Rows are points. Two turns around zero, p and q, are shown by what they do to some points. Where does a point land after both, in the order given? Backwards means that the second turn is done in reverse. Each puzzle has new turns, and all numbers are rounded.

Turn p:
-.06; .31 => -.02; .31
.34; .54 => .40; .50
.12; -.57 => .05; -.58
-.05; -.20 => -.07; -.19
-.36; -.09 => -.37; -.05
Turn q:
-.47; -.34 => -.09; .57
.47; .17 => -.07; -.50
-.01; .17 => .16; -.07
Where do these land?
p, then q: .01; -.18 => -.15; .09
p, then q: -.15; -.36 => -.21; .33
p, then q: -.03; .75 => .64; -.39
p, then q: .16; -.21 => -.26; -.02

Turn p:
.05; .24; -.14; .11 => .25; .05; .00; -.16
-.17; -.50; -.10; .40 => .02; -.55; .26; .28
.37; -.51; -.04; .19 => -.32; -.43; .35; -.16
.10; .60; .69; -.39 => -.17; .98; -.01; .01
-.36; .17; -.41; -.31 => .23; -.06; -.61; .04
Turn q:
.42; .46; .43; -.19 => -.40; .30; -.44; -.41
.19; -.48; -.33; -.25 => .66; .05; -.03; -.01
-.50; .15; .22; .00 => -.33; -.42; -.05; .19
.41; -.03; .39; -.06 => -.05; .11; -.15; -.54
-.53; .38; -.12; .15 => -.41; -.16; .08; .51
.03; -.47; -.59; .35 => .53; .13; .58; .24
Where do these land?
p, then q: .28; -.01; -.31; .26 => .28; -.11; -.27; -.28
p, then q: -.09; .29; -.12; .56 => .02; .29; -.08; -.57
p, then q: -.17; -.38; .18; -.53 => -.05; -.24; .36; .55
q, then p: -.23; .34; -.46; .49 => .37; .28; .48; .41
p, then q: .15; .23; .08; -.25 => -.13; .10; -.24; .25
q, then p: .06; -.48; .64; -.53 => -.58; -.47; -.50; -.34
